Every row gives one point. Each table stands for the endless flat space through its points: a line for two points, a plane for three, and so on. Write the one point that lies in both, or say that there is none.
In the rows, 128 means zero.

First (2 x 4)
[[117  93 101 100]
 [125  81  85 128]]
Second (3 x 4)
[[104  72  86 115]
 [136  84 102 105]
 [114 116  84 132]]
They share: [121  87  93 114]

First (4 x 8)
[[135  54 178  84 144 140 116 132]
 [142  56 152  88 163 146 112 131]
 [151  44 156 122 180 176 106  99]
 [131  62 171  59 136 118 119 156]]
Second (3 x 8)
[[ 91  76 144 116  99 168 126 136]
 [110  92 154  85 127 152 188 104]
 [ 72 116 150 105 150 185 129  94]]
They share: no point

First (2 x 9)
[[100 150 147 139 134 121 152 105 129]
 [130 141 120 151 116 100 164 135 126]]
Second (4 x 9)
[[106 112 130 111 132  98 113 168 151]
 [141 155 115 135 141 145 176 142 108]
 [109 127 131 127 129 101 128 150 140]
 [134 150  95 142 135 135 152 143 126]]
They share: no point

First (7 x 12)
[[ 75 147 140 144 156 137  77 173  82  93 143 163]
 [ 66 166 124 171 165 165  56 195 112 112 104 105]
 [ 86 132 104 131 158 138 102 196 103 148 142 126]
 [105 108  93 108 146 149 114 160 160  63 133 151]
 [ 61 154 125 145 144 131  62 181  72 135 121 123]
 [ 34 158 128 120 187 143  94 202 106  84 158 171]
 [ 67 124 128 147 173 168  97 225 101 138 160 119]]
Second (4 x 12)
[[ 96 108 103 135 160  93  97 174  60 115 129 159]
 [146 147 122 137 160 108 110 173 125 100 157 159]
 [ 87 133 124 135 125 110  86 160  80  87 154 144]
 [108 131 117 145 157  86  96 177  68 102 143 161]]
They share: no point

First (5 x 14)
[[145 105 135 128  80 150  87 111 141 144 108 153  94 160]
 [147 102 134 118 109 147  86 108 118 157 118 148  85 198]
 [153 135 128  92  98 160  95 135 110 168 102 157  87 199]
 [153 131 142 128  66 140  97 119 142 142  96 157  95 165]
 [ 83 117 175 156  78 114 109 105 203  86  98 101 160 104]]
Second (5 x 14)
[[133 119 132 133 131 107 168  98 149 174  69 136 160 221]
 [ 77  97 173  95 113 122 103 111 161  88 125  94 143 123]
 [126 130 137 128 154 136 107 151 130 119  84  82  89 161]
 [ 66 121 182 113 115 100 134  97 142  89 135 100 164 131]
 [ 89 140 169 149  97 138  81 103 131 123 146 127 125 163]]
They share: [105 113 154 122 114 134 100 113 151 127 111 115 128 165]

First (5 x 20)
[[134 131 122 134 139 156 114 144 120 100 163  71 104 118 107 130  84 133
  147 153]
 [122 134 126 152 150 126 115 134  87  79 179  59 145 119  67 147  61 170
  132 125]
 [112 176 142 159 159 166 109 133 154  94 178  81  77 102  96 126  72 108
  129 162]
 [144 109 114 127 136 132 108 145  85  95 166  53 134 125  90 139  73 167
  148 136]
 [118 173 174 147 136 148 120 107 121 133  96 135  84  65 136 151 119 125
  162 184]]
Second (6 x 20)
[[137 152 199 181 150  86 125  70 108 114 107  73 140 135  95 112 134 119
   90 134]
 [120 133 106 131 141 162 124 145  61 146 153  38 111  77 109 172  82 181
  172 217]
 [156 160 137 144 120 114 152 144  93 155 134  57 112 135 112 134 117 141
  145 177]
 [128 103 140 171 136 173  75  76 109  86 136  70  94  46 111 121  58 159
  144 163]
 [155 115 146 162 103 158  97  79 112 103 150  60  85  99 118 106  59 139
  141 148]
 [124 112 114 132 128 164 102 129 108  86 144 106 105  46 123 144  76 145
  185 152]]
They share: no point

First (4 x 24)
[[123  74 125  93  52 150  94  95  66 108 128 109  76 130 101  89 173 124
  157 157 126 112  68 116]
 [ 90 154 122 132 156  96 152 157 117 133  68  82 115  96 127 158 157 160
  179 132 104 149 105 131]
 [101  86 132  87  82 134 102 102  83 108 138 126  76 145 121  92 178 126
  151 177 145 111  83 119]
 [ 89 134 126 115 138 102 138 140 109 128  98 100 104 119 129 134 168 150
  167 153 123 133 101 129]]
Second (5 x 24)
[[132 134 133 125 132 114 102 134  90 111 114 141 129 144 128 111 180 124
  180 178 121 100  54 154]
 [ 84 117  72  88  90 127 173  90 117 153  80  51  83 102 102  87 164 102
  166 144  92 102 121 103]
 [ 78  83 142 149  79  85  97 130  79 141 109  65  84 125 140 160 193 167
  163 134 169 160  91 122]
 [103 143 134  66 143 145 144 129  74 125  51  63  58  94 119 149 147 164
  157 135  99 157 145  70]
 [ 97 114 157 146  96 102  81 153  57 119 108 131 123 129 135 132 186 161
  162 183 151 117  60 122]]
They share: no point

First (7 x 24)
[[ 47 198 115 177 145 151 154 116 151 133 161 181  81  98 108  95  63  73
   97 170  82 118 105 150]
 [ 98  98 116  96  99 135 236  36 159 113 151  85  22  24  80  82 127 131
  172 156  58 149 157 164]
 [ 93  79  62 140 109 172 177 104 195  92 174 164 102 107 134 151 111  89
  171 111  75  91 111 147]
 [ 90 176  95 151 158 125 133 155 184  66 173 224 163 172 151 125  73 150
   50 153 130  79  14 132]
 [118 104 104 142 137 180 193  80 133 121 163 130  40  64 114  83 102  96
  190 137  66 119 170 151]
 [138 192 136 193  62  62 103 105 174 109 219 124  79  64 103  54 151 157
  108 193 125 108  90  79]
 [152 153 119 144 158 131 138 129 150  56 184 167 112 137 133  74 103 177
  102 170 126  73  68 116]]
Second (5 x 24)
[[ 87 185  79 165 141 156 121 111 201  69 194 198 115  64 110  61 111 179
   73 135  65  87  99 144]
 [ 87 133  94 128 122 126 185  89 128 107 181 131  91 113 133  99  86 116
  122 169  97 132  86 137]
 [113  92 109 180 102 125 180 126 166  66 175 185 101 133 102 129  26 101
   82 216 124 115  81 165]
 [ 90 150  55 163 154 129 135 124 160  79 192 169 106  81 129  68  88 158
   72 155  81  93  73 124]
 [ 79 184 127 105 134 119 182  85 158 146 148 131  77  91 134 101 147 121
  151 119  94 125  90 121]]
They share: [ 92 152 107 144 126 129 167 105 168 101 169 163  94  99 119 100  97 128
 109 156  97 113  88 140]

First (5 x 24)
[[ 89  93 142 129 122 202  49  34 129 192 163 185  55  87 173 112 101 169
  135  75 144 122 125 166]
 [134 148 137 124 162 101 137 166 126 118  71 135  77  97 192  86 119 112
  184  81 165 189  91 144]
 [113 119 127 137 132 167  89  88 119 173 142 191  55  91 204 105  89 144
  138  78 153 135 114 150]
 [111 153 170 109 172 140  95 116  93 132 103 147  87 107 141 116 123 143
  209  93 148 194 131 172]
 [136  84  79 167  97 114 133 151 180 143  87 139  68  76 246  61 107 115
   94  70 189 113  48 129]]
Second (3 x 24)
[[141  51 134 172 118 104 101  86 114 108 112 123  75  74 210  83 132 155
  167 108 187 128  68 205]
 [112 115 141 129 146 145 104  99 145 139  76 144 100 116 167  97 134 140
  140 103 181 138  92 149]
 [ 94 126 126 124 120 164  83 127 149 160 107 133  95  94 145 101 120 143
  142  70 155 153 111 150]]
They share: [111 102 131 139 124 143  92 110 138 141 103 132  90  92 168  95 126 146
 149  87 169 143  95 166]

First (6 x 24)
[[ 92 133 179 142 183 110 172 130 150  95 117 126 156 143 131 143  87 188
  112  90 151 125 155  85]
 [139 104 208 184 162 188 179 110  87  81  51  77 188 114 153 175 164 158
  121  81 163 112 107 107]
 [ 77 166 145 127 167 168 139  97 122  76  95 147 192 101 173 112 124 176
  109  59 159  82 158  72]
 [ 62 154 136 137 192 134 111  97 131  64 132 174 217  90 159 101 103 193
  111  72 176  90 164  80]
 [100 134 197 153 194 185 164  79  87  69  70 117 208  96 189 150 160 188
  117  46 165  80 130  75]
 [115 158  75 153  71 136 109 183 174 108 117 139 142 133  85 102  66 106
  115 141 151 134 168 132]]
Second (2 x 24)
[[109 137 152 153 152 140 125 115 150 120  91 117 178 141 150 111  94 152
   99  76 147 122 187  87]
 [101 153 136 141 138 142 137 131 150 106 101 131 162 133 140 117  92 152
  109  86 147 112 173  91]]
They share: [ 97 161 128 135 131 143 143 139 150  99 106 138 154 129 135 120  91 152
 114  91 147 107 166  93]
